Each wall is flat, endless, passes through zero and stands at right angles to its row. A trip goes straight from one point to another. List the walls that it crosses, first one first.

Walls:
(1): [-0.22 -0.29]
(2): [-0.37 -0.79]
(3): [-0.13  0.06]
(4): [ 0.61 -0.05]
(5): [-0.47  0.14]
(6): [-0.03  0.12]
(7): [-0.30 -0.20]
Trips:
[ 0.16 -0.28] to [ 0.21 -0.25] => 7
[-0.01 -0.70] to [ 0.04 -0.12] => none
[ 0.62 -0.07] to [0.42 0.18] => 6
[0.53 0.40] to [ 0.07 -0.37] => 6, 2, 1, 7

Walls:
(1): [ 0.66 -0.17 -0.18  0.40  0.17 -0.28  0.09 -0.31 -0.41]
(2): [-0.25  0.10  0.00  0.23 -0.66  0.23 -0.22 -0.35  0.13]
(3): [ 0.05 -0.24  0.24  0.07  0.03 -0.42  0.20  0.42  0.37]
(4): [ 0.28 -0.20 -0.14  0.17 -0.40  0.52 -0.55 -0.27 -0.76]
(5): [-0.28  0.07 -0.31  0.04  0.62 -0.09 -0.05  0.48 -0.07]
(6): [-0.02 -0.39  0.91 -0.26  0.03  0.25 -0.10 -0.12  0.00]
(7): [-0.07  0.86 -0.19  0.48 -0.29  0.45 -0.13 -0.02 -0.06]
(8): [ 0.14  0.07 -0.21 -0.04  0.10 -0.19 -0.37  0.02 -0.25]
(9): [-0.24  0.06  0.05 -0.03 -0.14  0.13  0.67 -0.34  0.04]
(10): [ 0.24  0.10  0.59  0.76  0.26  0.02  0.22  0.39 -0.36]
(11): [ 0.19  0.22  0.30 -0.24  0.26  0.61 -0.29  0.22  0.25]
(12): [-0.49 -0.26  0.11 -0.89  0.23 -0.22 -0.20 -0.48  0.38]
Trips:
[-0.11 -0.49 -0.55  0.21  0.28  0.11  0.28  0.34  0.21] to [ 0.12  0.22 -0.03 -0.27 -0.28 -0.34  0.18  0.43 -0.19] => 9, 1, 8, 10
[-0.53 -0.30 -0.18 -0.36 -0.18 -0.34 -0.01 -0.09 -0.10] to [-0.01  0.16  0.35  0.34  0.08 -0.42  0.60  0.28  0.39] => 8, 2, 10, 12
